Each point is reached from the start by the listed moves, each made once or not at all, plus a little noise. Is the number of moves made odd or even? Then give how often each move was made.

Moves:
(1): [  3 -15 -69 -52]
(2): [ -6 -35  -4  35]
(3): [  0 -33  51   1]
Start: [-2 49  3 -3]
Points:
[ -6 -35 -19 -19] => odd (1, 1, 1)
[  1  34 -65 -55] => odd (1, 0, 0)
[  1   3 -15 -55] => even (1, 0, 1)

Moves:
(1): [ 25  -5 -23 -21 -14  19  -4  19   2]
(2): [-18  -4   3 -20 -10  20 -20  -5   5]
(3): [-11  20  13  26  -1  26  -6 -16  -7]
(4): [  5   0 -34 -20  16  32 -16   6 -35]
(5): [-15  64  21  21  11 -56  14  -3  53]
(6): [  9  28  30  -4 -23 -25  15 -22  -5]
Start: [ 28   4 -17   4  13  -1 -12  12  18]
Points:
[-11  79 -13   9  24  26 -34  -7  34] => even (0, 1, 1, 1, 1, 0)
[ 48  95 -24 -20   5 -29   1  11  34] => even (1, 0, 0, 1, 1, 1)
[ 28  85  -6  28  10 -11 -12  18  67] => odd (1, 0, 1, 0, 1, 0)

Moves:
(1): [ 11   4  -8  16  -3   1   3  27 -27  13   6]
(2): [ 21 -12  34   7  22  11 -16 -22  -4 -13  20]
(3): [ 36 -14  -2   6   1   3   0  16  -5 -10  -6]
(4): [ -6 -13  12   7  -8 -18  24   2 -14  17 -10]
(5): [  2   3  26  -9   5  -4   0  15  -9  33 -32]
(6): [  3  -5  -4 -14  14  -6  14 -15 -12 -21  -9]
(7): [  3 -39 -21  -5  14   6   8  12 -22  23  -7]
(8): [-14  10  -2 -19 -19 -23  -4 -27  13  40 -10]
(9): [ -7 -17  13 -12 -27 -21 -15 -11  -9  -4 -22]
Start: [  6  24 -20   8   5 -24  19 -12  -9  -4 -21]
Points:
[ -9  11  20 -10 -47 -89  27  -9 -55  95 -89] => odd (1, 0, 0, 1, 1, 0, 0, 1, 1)
[ 27 -13 -11  -7 -37 -87  42 -21 -63  29 -73] => even (1, 0, 1, 1, 0, 1, 0, 1, 1)
[ 11  15  10   1 -21 -50   7  19 -55  37 -69] => odd (1, 0, 0, 0, 1, 0, 0, 0, 1)
[-15  16  -9 -21 -38 -68  -1 -51  -7  30 -53] => even (0, 0, 0, 0, 0, 0, 0, 1, 1)
[  6   3  15 -23  -6 -55  19 -22 -40   5 -85] => odd (0, 0, 0, 0, 1, 1, 0, 0, 1)
[ 24   5 -14   0 -21 -62  40 -20 -17  42 -50] => odd (0, 0, 1, 1, 0, 0, 0, 1, 0)

Moves:
(1): [-11  -9  -4 -11   5   9  11 -21  14  -6 -29  -3 -65  21  24]
(2): [-13  -9 -18  13   5  -8   6 -13  -7 -12   3  12  -1 -11 -10]
(3): [  0   9   3 -15  -1 -14 -14 -15  34 -12  17 -15  16  -8   5]
(4): [ 10   5 -11   2   5   1  -4  12  -7  -5   1  -1  13 -19   3]
(5): [ -7   3   7   7  -5  13   1  12  -4 -19   2 -17 -14  -3 -22]
(6): [ 16  11 -15   7   5 -30  -1  11  29 -30  12  13  -6   2  24]
(7): [ 10  34   1 -16 -14  -9   9  -7  -5  30   0 -34 -29  13  15]
(8): [-12 -18  10  14   2  19  10 -13  -7   6  27  13   7   8  -8]
(9): [  9  -8   0 -18   3  -8  -7 -10  -8  -4  -5  25 -18   2  -2]
(10): [  3   5   9 -32  17  20 -17 -11  24   8   4  -8   2  21 -42]
(11): [ 15 -29  -4 -10   5 -15  -2   4  13  11 -16 -39   5 -35 -17]
(12): [ -8  37   2  11 -25  10 -16   4   6   3  22  -9   8  -2  -5]
(13): [-23  -9 -24  10 -10   4  -5 -11 -10   4   2  -8  10   7  21]
(14): [ 15  -3 -14 -30 -15   3  -1 -13  -7  14 -18  24  30  12  26]
Start: [  5 -25  16   7   1   0 -13  -1  -8 -17  25 -18  -4 -23  -7]
Points:
[ 24 -30  -1 -48  -7  20 -28 -43  63 -12  27 -26 -23   5  -6] => odd (1, 0, 0, 0, 0, 1, 0, 1, 0, 1, 1, 1, 0, 1)
[ 28 -27   0   0   2 -12  11  -6  25 -32  22 -88 -95 -34  12] => odd (1, 0, 0, 1, 1, 1, 1, 1, 0, 0, 1, 0, 0, 0)
[ 24 -36   4 -75   8  39 -32 -30   3 -30 -20  -1 -56  13 -20] => even (1, 0, 0, 1, 1, 0, 0, 0, 1, 1, 0, 0, 0, 1)
[  6 -56  -6 -18  38  -4 -26 -34  83 -80  46 -64 -50 -48 -50] => odd (1, 1, 1, 1, 1, 1, 0, 1, 0, 1, 1, 0, 0, 0)
